Rows are points. The points of each table are mixes of a few directions, plus a little noise. Count the directions of each table, and those that both share. Where both have some left over, give the other angles between the two spaces (their principal angles), to ten degrees, smallest first.
In the rows, 128 means zero.

First (6 x 3):
[[115 109 109]
 [ 94  78  78]
 [148 157 157]
 [138 143 143]
 [119 115 115]
 [153 165 165]]
Second (7 x 3):
[[ 75 123 167]
 [163  87 144]
 [125  95 161]
 [141 133 114]
 [144 136 112]
 [ 97 168 111]
 [151 154  88]]
Directions: first 1, second 2, shared 0; angles 90

First (8 x 6):
[[139 158 129 106 135  87]
 [104 138  86  95 169 127]
 [ 86 151 157 180 104 180]
 [143 119 129 128 121 122]
 [183  86  98  73 148  77]
 [125 126 113 143 119 154]
 [132 134 150 166  93 148]
 [110 111 163 131 135 132]]
Second (6 x 6):
[[ 90 132 173 144 132 141]
 [140 124 126 127 149 102]
 [148 131  78 111  79 167]
 [ 78 129 205 154 163 116]
 [161 125  83 113 115 126]
 [151 125 103 119 128 118]]
Directions: first 4, second 2, shared 1; angles 40

First (8 x 9):
[[103 166 149 146 147 149  49 133 141]
 [138 118 116 102 115  94 100 110 121]
 [ 98 122  85 108 114 141 117  98 180]
 [151  79  98 100  92  86 185 120 101]
 [148 139 113 102 155 141 162  93 191]
 [135 116 141 140 117 117 143 149  89]
 [139 134 160 156 139 136 149 158  95]
 [112 150 161 169 142 158 117 163 108]]
Second (8 x 9):
[[116 122 103 134 132 173 205 121 178]
 [156 144 130 107 110  87  64  78 121]
 [105 114 131 146 142 156 170 173 124]
 [141 135 121 117 119 118 115  96 140]
 [134 132  99 120 121 155 178  82 185]
 [118 122 149 138 137 118 106 170  89]
 [137 132 133 122 123 109  98 118 116]
 [116 122 158 140 138 109  88 184  70]]
Directions: first 4, second 2, shared 1; angles 30

First (8 x 12):
[[128  99 164 114 116 128 122 165 161 116  15 127]
 [162 132  64 157  97 150 140 103 125 122 143 161]
 [113 165 127 138 119 117 114 132  97 143 135 108]
 [ 94 149 180 112 152 106 108 153 116 135 126  93]
 [142 113  65 135 110 137 161  73 108 153 188 144]
 [134 114 136 127 109 132 125 148 145 121  50 132]
 [129 142 141 132 147 129 116 138 133 111 154 130]
 [121 111 147 108 174 125 138 112 138 122 212 128]]
Second (8 x 12):
[[ 92 127 156  94 156 115 141 126 100 150 149 106]
 [110 161 141 108 134 140 134 168  96 121  64 137]
 [146 114 154 141 133 130 104 150 173  97 104 135]
 [156 104  57 154  68 138 148  85 124 153 107 143]
 [136 116 115 140 129 118 124  97 136 135 193 121]
 [143  78 100 127  81 130 151 108 145 150  51 134]
 [115 188 164 133 183 129  99 161 115  92 202 126]
 [124 132 137 128 141 124 122 129 129 124 156 122]]
Directions: first 4, second 4, shared 3; angles 50
